Each row is a point. Any point is a mix of the corners, with weights that add up to 1. It lies inside the corners' shape when no weight is negative. Say inside or outside, and name the corners with a negative weight.
In the rows, zero is written as 128.

Corners:
(1): [108 248 211]
(2): [114 104 110]
(3): [122 139  56]
(4): [172 163 108]
Points:
[146 156 133] => outside (3)
[139 136 110] => inside
[128 173  80] => outside (2)
[103 117 112] => outside (4)
[166 163 109] => inside

Corners:
(1): [184 125 137 130 143 168 166 125]
(2): [194 163 160 183 138 121 117 102]
(3): [  7 150 128  94 126 143 104 125]
(4): [187 115 141  99  36 154 153 138]
(5): [183  85 162 105 134 136 106 117]
(6): [182 146 161 129  85 108 192 142]
(7): [181 114 177 187 141 142 133 164]
(8): [151 151 156  94 132 154 108 144]
(9): [134  67  70  68 111 140 131 205]
Points:
[168 132 159 136 153 147 140 116] => outside (4, 9)
[142 121 138 123 119 147 142 134] => outside (8)
[150 109 130 120 125 150 135 139] => outside (6, 8)
[143 105 135 103 124 140 120 145] => inside
[158 122 147 111  99 145 132 138] => inside
[161 119 149 110 106 132 129 141] => outside (1)

Corners:
(1): [161 103 124 125 150 115 132 140 121 112 118 162]
(2): [118 106 129 108 158 143 124 140 152 173  95 131]
(3): [171 107  81 171 154 134 216 116 111 119 147 158]
(4): [117 131 135  75 104 108 107 116 227 112 134 162]
(5): [136 119 118 102 143  65 136 109 123 172 144 169]
(6): [116 148 143 105 111  82 157 103 125 149 147  67]
(7): [ 89  85 121 120 134 104 133  92 108 149 108 135]
(8): [173 137 113 112 145 201 126  94 115 120  36 152]
(9): [123 119 142  93  51  97 132 145 139 141 128 153]
(10): [107 124 156  99 165  99 173 140 146 120 137 157]
(11): [101 120 123  84 144 191 116 151 129 136 131 146]
(12): [136 128 144 249 163 103 170 141 126 187 152 132]
(13): [139 166 104 118 149  71 132 147 121 118  73 141]
Points:
[151  96 123 171 148 149 160 129 105 144 136 179] => outside (2, 4, 6, 13)
[135 122 123 121 140 109 139 117 134 149 122 152] => inside
[123 111 132 114 125 126 139 123 139 142 129 145] => outside (13)
[122 117 130 110 134 126 133 134 142 152 113 137] => inside
[142 137 124  87 128 105 151 119 134 121 125 150] => outside (2, 7, 12)
[130 111 121 139 146 144 140 131 130 133  99 155] => outside (5, 6)
[112 123 126  87 121 126 132 129 136 140 115 144] => outside (1, 12)
[152 120 115 136 145 137 153 119 124 129 109 150] => inside
[147 112 113 140 145 119 162 125 122 129 129 150] => inside

Corners:
(1): [ 79  99 137  40 108 105 141 140  96 150 162 150  81  86 218  64 124  73
 101  90]
(2): [ 37 116 202 138  54  95  82  88  52 122 125 153 120 122 227  57 103  98
 139 105]
(3): [168 119  95 156  33 122  80 202 141 194  72 104 102  91 114 160 121 143
 158 159]
(4): [ 50  78 158 100  81 130 201 151  72 127 127 165 163 164 143  55 160  86
 129 125]
(5): [140 185 169 145 125 168  83 216 200 137 164 211 137  97  68 131 118 132
 152 137]
(6): [131 192 128  87 163 176 163 139 135  87 150 154 128 134 195 182 209 173
 142 181]
(7): [214 146 238 105  88  98 156 131 197 168 101 102  79  63 105 111  71 145
 141 145]
(8): [161 172 138 168 112 173 105 175 161 133 171  97 103 144  92 167 118 183
 146  56]
(9): [160 153 113 154  86  83  84 138 150 148  94 136 120 164 129  90  60 197
 110 153]
(10): [208 197 125 105  95 166 151 120 171  63 181 106 129 180 201 167 173  65
  64 152]
(11): [174 134 130 125 135  82  52 156 177 209  87 128 117 124  85 110 184 144
 170 100]
(12): [150 133 142 140 105  73  97 189 177 203 142 132  88 178  85 211 118 113
 171 172]
(13): [199 101 117 134 201 191 167 167 139  76 183 132 195 134 249 148 187 155
  78 160]
(14): [167 137 126  89  85 139  27 187 127 190 138 136 155 159  91 168 116 198
 183 114]
(15): [103 106 115 115  91 136  91 136 215 163 134 118 125 112  86 118 121 134
 122 134]
(16): [113 158 121 139 112  58 164 115  93  60 181 146 162  71 166  50 117  72
 174 133]
(17): [122 142 115  59 198 155 132 122 130  29 104 150 158 119 143 140 126  72
 161 121]
(18): [170 108 125 153 143 103  54 159 154  86 152 136  92  85  79 151 134 162
  63 147]
(19): [187 126 104 131 211 209 130  72 100  96 195 151 144 136 163 130 135  81
 113 171]
(20): [191 137  91 104 131 117 136 130 131 126 130 190 177  85 177 175 125 127
 120  99]
(21): [ 97  85 103  95  55 116 158 141 142  74 170 201  95 141 180  86 130 113
 184  82]
Points:
[144 124 135 125 134 144 123 135 126 108 153 145 139 126 176 123 140 125
 121 137] => inside
[138 112 110 114 127  94 145 158 148 122 124 133 115  97 140 120 131 135
 135 122] => outside (2, 5, 10, 14, 19)
[146 140 139 116 119 126 118 150 125 129 133 143 134 124 146 128 130 125
 131 132] => outside (15, 21)
[155 132 129 127 109 126 109 147 143 136 138 136 125 127 136 127 123 123
 130 128] => outside (6)
[141 140 137 113 111 135  97 160 143 139 146 151 134 123 131 131 128 139
 143 127] => inside
[159 132 124 123 138 142 115 136 135 117 153 145 129 119 144 136 135 124
 120 138] => inside

Corners:
(1): [158 188 137 154 159 109  90 105 109 118 118  94 178 141 222 159 145 116
 153  87]
(2): [217 152 110 201 161  66 192 143  75 138  82 199 197 112 144 185  91 170
 148 137]
(3): [163 134  75 123 101 116 114  93  88 113 158  92 148 166 171 112  33 126
 134  87]
(4): [ 77  51 109 186 121 123 149 110 211 179 128 123 132  94 147 138 186 200
 224 101]
(5): [210 193 114 121 147 132 114 127  66 101 139  88 182 182 141 197 123 180
 167 162]
(6): [ 80  59 145 202  82 140 203 168 165 113 121 122  41  90 190 145 177 195
 154 152]
(7): [127 110  91 204 126 110 228 193 202 210  91 101  74 103 125 120 161 193
 143 119]
(8): [190 124 122  12  98 143  36  86 140  78 159 166 120 158  85 167 148  82
  49  80]
(9): [152 210 126  78 101  92 140  59 135  88 110 130 170 180 155 138  82 134
 154 112]
(10): [114 155  96 105 159  57 179 194  67  90  97 126 128  90  76  76 195 174
 153 155]
(11): [ 89  87  73 163 148 147 152 150 227 154  65 134  68 141 188  93 136 169
 186 180]
(12): [ 64 119 171 146 143 145 125 132 149 156  82 135  54  62  92 150 135 108
 155 182]
(13): [123 129 190  60 170 124  89 161 157  53 183 187 135 141  67 100  83  79
  86 122]
(14): [131 184 137 122  23 163  64 104 148  67 210 184 100 126  47 104 109  39
 136 171]
(15): [137  94 132  97 160 198 172 136 144 201 171 174  78  68 128  84 152 133
 144 172]
(16): [139 173 155  77 112  61  96 115  85 153 158 157 160 201 148 168 105  95
 140  82]
(17): [224 156 129  99 126 115 104  76 108  87  78 158 128 197 124 119 109 119
 178  66]
(18): [237 194 147 134 132  31  56  79 124 116 138 107 175 165 172 128  84 137
 144 135]
(19): [137  68 104 174 141 114 220 110 195 189 143  99 110 140 179 159 187  92
 220 169]
(20): [ 88  94 138 111  74 159 149 208 168 125  66 129 101  64 163  97 115  87
 182 150]
(21): [ 76  87 172 120  95 162 142 127 185 158 152 127 126 151  59  85 190  82
 102 183]
Points:
[111  98  91 160 127 124 196 160 136 170  92 113 111  98 186 152 150 169
 184 128] => outside (13, 14, 17, 18, 21)
[134 129 125 142 106 114 142 124 134 143 134 118 136 116 145 144 143 138
 148 131] => outside (11, 13, 17)
[161 157 125 122 111  84 139 120 120 130 145 140 176 139 129  89  93  95
 164 100] => outside (5, 6, 8, 11, 12)
[126  88 124 156 104 145 159 136 204 143 131 139 105 100 159 111 133 122
 139 139] => outside (5, 10, 12, 16, 17)
[135 118 128 132 121 120 133 149 150 135 138 131 126 124 140 125 138 128
 143 136] => outside (9, 12, 17)
[130 142 122 151  95 112 146 124 161 129 118 108 133 155 154 122 164 128
 187 143] => outside (2, 3, 8, 12, 13, 15)

Corners:
(1): [143 118 111  81 143  96  78 135 172 133 126  97  96  59 127 163 127 215
 171 158]
(2): [ 86 177 123 188  99  94  97 158  85  62 163 122 147 174 176 197  90 144
 158 160]
(3): [141  78 100 144 119  85 118 111 190 140 141 122  94  97  73 112 127  94
 104 122]
(4): [145 188  70 120 157  66 149 114  86  92 115  94 110 105 148 135 118 194
 121 161]
(5): [130 127 165  99 128 166 128 121 132 148 198 139 144  96 107 122 101 113
 150 141]
(6): [128 138 193 165 131 169 134 132 118 136 178  94 120 145 128 102 108  61
  79 120]
(7): [135 135 139 162 128 151 118 175  80 114 102 151 130 170 199 151 148 144
  96  99]
(8): [134 128 187 134 101  59 173 107 109  95 116 109 150 102 147 141 140  89
 128  97]
(9): [139 139 132 201 144 117 158  50  72 113  97 149  62 117 173 163 162 174
 104 106]
(10): [ 85 192 178 145 139 156 178 107 179 140 230 117  82  93 127 133 164  91
  90 123]
(11): [112 165  75  91 217 110  65 137 203 119 128  98 156  65 103 119 111  93
 145 174]
(12): [140 186 131 146 108 110  90 102 146  73 145 170  85 129 160 138 157 100
 167 159]
(13): [ 96 142 203 179 150 151 174 125 144  98 114 176  52 127 173 101 144 176
 107 193]
(14): [168  35 177 106 159 128 142 153 103 141 112 123 111 125 113 130 169 131
 161 171]
(15): [161 117 190 150  82 176 172 108 127 130  71 154  87 117 113 174 145 120
 119  73]
(16): [ 63 189 130  88 142 177 123 116 104 160 147  91  56  94 185 143 163  83
 143  93]
(17): [ 88 176 119 111 142 104 107 130 140 148 136 135  93 175 212 207 132 170
 189 156]
(18): [104 173 149 145 145  92 128 118  96 114 144 107 142  98 107  82 134 145
 171 135]
(19): [161  99  73 141 198 189 111 174 161 159 104 105 136 129 175 107 105 118
 149 175]
(20): [119 114  74  99 137 179  81 137 123 128  48  70 145 108 160 144 122 190
 117 198]
(21): [150 112 189 129 140 101 181 101 101   7  72 110 157 152 102 120 151 177
 140 162]
Points:
[132 120 136 139 144 152 117 135 144 113 120 130 115 134 145 148 131 148
 126 163] => outside (4, 8, 16, 18)
[136 123 160 127 136 143 145 141 112 101 105 115 129 135 133 138 129 183
 141 163] => outside (3, 8, 9, 11, 12, 16)
[128 136 140 139 130 139 132 127 125 119 119 121 115 120 144 147 131 131
 132 136] => inside
[129 135 144 137 137 123 128 135 137 110 130 123 126 125 135 133 126 133
 130 149] => outside (9, 16)
[137 138 140 151 132 128 144 104 112 116 109 130  97 116 146 150 141 146
 124 123] => inside
[116 145 135 137 133 128 124 122 137 105 118 126 113 118 147 140 135 147
 136 145] => outside (4, 6, 14)
[143 120 154 138 141 130 140 124 131 117 129 122 118 112 124 119 140 123
 121 141] => outside (2, 16, 17)
[115 156 108 143 145 141 106 128 137 134 133 127 107 118 148 133 119 117
 128 138] => outside (1, 8, 10, 14, 21)
[133 144 133 146 130 119 126 119 107 104 136 123 124 134 129 140 131 135
 122 141] => outside (1, 8, 13, 16, 19)

Corners:
(1): [ 24 120 112 137 154 152  95 138 113 135  62 163 180 189 192 143 149 102
 141 117]
(2): [139 164 143 148  86 135 131 126 148 134 100 129 115  90  51 156  95 161
 140 154]
(3): [121 121  93 134 176 114 106 174 143 117 150  83  46 138 114 130 208 154
  58  74]
(4): [ 70  70 165 134 102 116 101 155 101 118 120 156 168  79 205 162 110 101
 190 172]
(5): [202 141 134 130 116 146 103 149 163 118 168 144 148 141  39 193 174  99
  99 111]
(6): [181 112  89 192 112 177 106 144 161 126 171 204  66 141  90  74 154 128
 115  95]
(7): [217 102  88 198 120 123 169  72 134 100 176 120  39 124  81 157 129 105
  97  91]
(8): [ 68  95  92  81 138 184 146 147  81 208 118 174 170 117 190 153 133 141
 146  98]
(9): [ 46 142  93  99 102  74 141 149 125 190 114 100 218 121 170 126  83 126
 135 164]
(10): [146 114 145  91 128 136 153 155  51 108  66 129 155 142 160 130 121 149
 113 107]
(11): [148 118 146 128 164  82 120 157 165 111 128 171  51 123 137 185  90 129
 154 119]
(12): [195  96  99 181 191 115 128 102 144  75 206 150  41 140  41 147 197 194
 106 127]
(13): [ 96 140 122 112 186 154  98 154 119 108 113 139 169  89 188 145  93 137
  58 174]
(14): [ 42 134 183  86  72 130 103  76  81 123 139 117 181 125 181 137  88 155
 166 157]
(15): [153 226 116 129 101 144 156 129 212 113 151 130  95  82  94 129 180 107
 149 150]
(16): [120  99 154 125  72 169 164 184 205 121 134 156  76 156 110 207 100 166
 142 171]
(17): [ 39  89 131 106  83  88 122 146  34 171 111 184 166 140 171 153  84 118
  91 157]
(18): [138 112 197 139 150 163 171 149 142 166 177 129  78 125  48 157 102  76
 136 148]
(19): [196 110 105 144 127 150  88 116 157 102 169 131  10 150  74 124 201 128
 112 167]
(20): [141 125 162 104 133 153 154  85 249 121 101 145 150 102  59 175 124 106
  99 119]
(21): [230 125 160 218 169 156 111  88 128 116 203 173  27 132 120 112 223 149
 115 110]
Points:
[121 124 125 132 127 134 133 131 111 136 141 144 115 132 130 147 122 138
 120 122] => outside (4, 19, 20)
[ 89 119 108 121 105 148 114 156 128 144 145 132 139 141 142 143 140 110
 116 134] => outside (2, 10, 11, 12, 20, 21)
[125 118 123 135 124 130 124 132 133 128 134 150 118 127 132 146 136 140
 119 133] => outside (18)
[156 127 137 146  96 131 130 113 147 116 142 155  96 135 131 143 143 111
 139 135] => outside (2, 3, 8, 12, 13, 18)

Corners:
(1): [138 125  74 138 142 113 140 139 125 161 195 115 168  94 100 148 100 121
 141 159]
(2): [123 103 156 182 149 202 162 193 192 196 134 178 127  65 101 111 133 180
 150  80]
(3): [157 112  53 149 154 117 231 168 174 120 155 143 146  87 129 147 153 105
 108 154]
(4): [161  62  95 210 171 102 192 155 178 112 149 157 128 126 147 231 117  87
 230 112]
(5): [141 143  84 141 127 138 162 137 181 139 164 220 110  92 154 129 149  95
 134 141]
(6): [106 175 163 160 112 153 126 167 146 116 133 168 170  57 126 111 165 147
 165 165]
(7): [212  84  79 122  95 112 150 111 117  99 160 144 142 161 149 148 116 132
 193 100]
(8): [119  94 187 148 103 143  58 167 137 157 149 125 134  70 117 115  65 189
  42 165]
(9): [112 196 139 147 129 152  54 169 156 168 175  95 163 116 155 129 177 158
 136 140]
(10): [125 111 176  92 118 138  48 120 143 160  97 107  61 136 105  83 121 169
 143 179]
(11): [220  82  95 161 189 110 176 111 132 134 175 166 151 143 128 179 154 106
 162 142]
(12): [130 112 151 133 140 132  60 112 146 143 158 118 116  75 103  86 140 137
 108 114]
(13): [152  90 177  80  67  88  57  78   8 150  44  75  91 157 249 144  75  97
  94  94]
(14): [178 112 122 152 118  51 215 133 107 129 179 160 106 138 156 174 134  48
 149 102]
(15): [137 117 148  89  66  20  62  81  59 151  57 112 150 190 200 176  63 111
  82 102]
(16): [153 135 105 167 108 100 137 113 150 163 156 143 116  78 142 154 160 146
 159 134]
(17): [ 89  98 198 137  50 107  40  44  66 140  96  94 133 191 153 130  79 150
 114 134]
(18): [116 123 139 159 170 110 114 121 150 137 154 121 100  85 105  77  71 210
 119 142]
(19): [122 157 179 120 114 167 114 118 203 129  95 118 120  95 130 140  87 155
 151 152]
(20): [115  47 186  95  65  92  61  43  91 204  92 107 125 131 206  42  95 145
 115 135]
(21): [ 78 125 127 107 153 109 128 139 143 136 174 121 123  87 127 156 131 163
 116 146]
Points:
[129 114 137 139 125 127 106 124 149 149 139 134 131 109 126 124 120 155
 136 141] => outside (13, 14)
[131 115 141 142 128 131 119 131 138 147 145 130 122 101 136 122 122 144
 136 134] => outside (15)
[120 113 146 125 127 122  92 101 134 159 106 117 109 121 159 128 123 140
 127 124] => outside (1, 6, 7, 8, 14)
[135 116 117 166 146 136 147 143 160 140 173 143 152 103 123 140 131 136
 147 136] => outside (10, 13, 15, 16)
[129 138 123 136 110 113 140 134 129 129 129 133 123 124 147 158 120 125
 152 132] => outside (8, 11, 12, 20)
[148 115 125 130 110 101 117 113 124 139 141 130 130 122 152 144 126 122
 140 138] => outside (2, 18)

Corners:
(1): [190 109 120 142 194 127 121 130 118 130 125 125 146 112 136 173 133 139
 126 158]
(2): [ 84 160 113 102 131 133 129  99 140  96 118 143 166 101 132  96 112  97
 118 129]
(3): [100 137 102 107 118 135 118 115 120 114  82  97 168 104 132 139 145 101
 127 164]
(4): [ 78  75  61 145 125 151  88 201 147 130 158 128 122 107  96 163  78 125
 142  97]
(5): [177 134 156 104 106 129  76 163 125 100 106 153 112 121 127 134 160 162
 133  99]
(6): [164 155  42 175 118 127 153 134 127 144 160 129 162 151 150 178 116 134
 107 110]
(7): [112 145 101 133 150 179 111  28 131 162  89 149 112 128 145 110 148 165
 103 116]
(8): [132 140 159 130 104 107 141 155 187 131 140 137  77 100 108 162 126  89
 113 107]
(9): [171 134 147 113  65 207 167 135 151 139 129  90 183 103 135 170 167 112
 110 130]
(10): [131 167 105  69  82 183 107 129 169 113 145 114 125 130 132 157 119 120
 143 127]
(11): [167 117 100 121 125 159 124 160 160 108  94 138 146 113 103 144 155 179
  70 105]
(12): [144 133 170 108  95 156  79  95 145 124 133  93 180 104 110  83  92 159
 162 118]
(13): [145 149 165 105 122 122 116  86 101 119  85 101  94 126 130  64 171 126
 129 116]
(14): [ 64  75 102 154 136 127 142 134 124  66 152 141  88 105 118 124 179  88
  81 112]
(15): [134 162 121 121 113 168 156   7  91 136  62 113 108 104  88 141 178 187
 114 127]
(16): [103 119 122 107 136 191  77 125 159  81  88 113 124 153 126 129 133  95
 166 105]
(17): [148 128  97 169 112 133 127 119  95 118 117 130 102 117 141 150 134 115
  46  98]
(18): [153  96 106 128 103 146 134  86 130 131 145 155 119 124 114 134 109 122
 120 118]
(19): [ 67  47  90 152 127 149 172 105 121 100 167 145 128 145 169 151  51  93
 134 116]
(20): [161 141 129 103 126 140  88 149 171 102 125 125 157  69 151 114 117 132
 145 117]
(21): [130 106 103 176 115 154 151 190 130  95 130 107 116 142 172 167 117  56
 120 169]
Points:
[127 126 113 125 109 153 123 117 137 118 124 124 135 119 129 133 127 124
 121 119] => outside (1)
[138 127 118 127 115 147 127 112 131 122 124 123 134 111 123 136 131 136
 117 123] => outside (16)
[132 144 120 126 116 153 110 108 124 114  97 111 145 111 129 111 149 139
 120 119] => outside (1, 8, 10, 18, 19)
[140 114 115 127 116 153 129 133 145 123 128 140 120 109 131 156 113 130
 116 118] => outside (3, 6, 12, 13, 14, 16)
[124 130 117 122 118 140 126 103 128 122 123 129 133 112 122 125 133 132
 111 118] => outside (16, 20, 21)
[133 120 122 126 111 145 129 133 137 112 128 121 133 114 128 141 130 113
 120 124] => outside (7)
[141 133 109 132 126 151 118 118 123 126 109 113 157 121 137 132 127 134
 127 127] => outside (8, 10, 14, 18)
[134 129 119 123 127 142 117 101 125 107 110 124 129 121 134 116 137 129
 121 124] => outside (4, 8, 9)
[131 126 103 131 120 159 142 104 134 117 114 138 124 128 128 155 143 128
 100 121] => outside (4, 12, 13, 20)
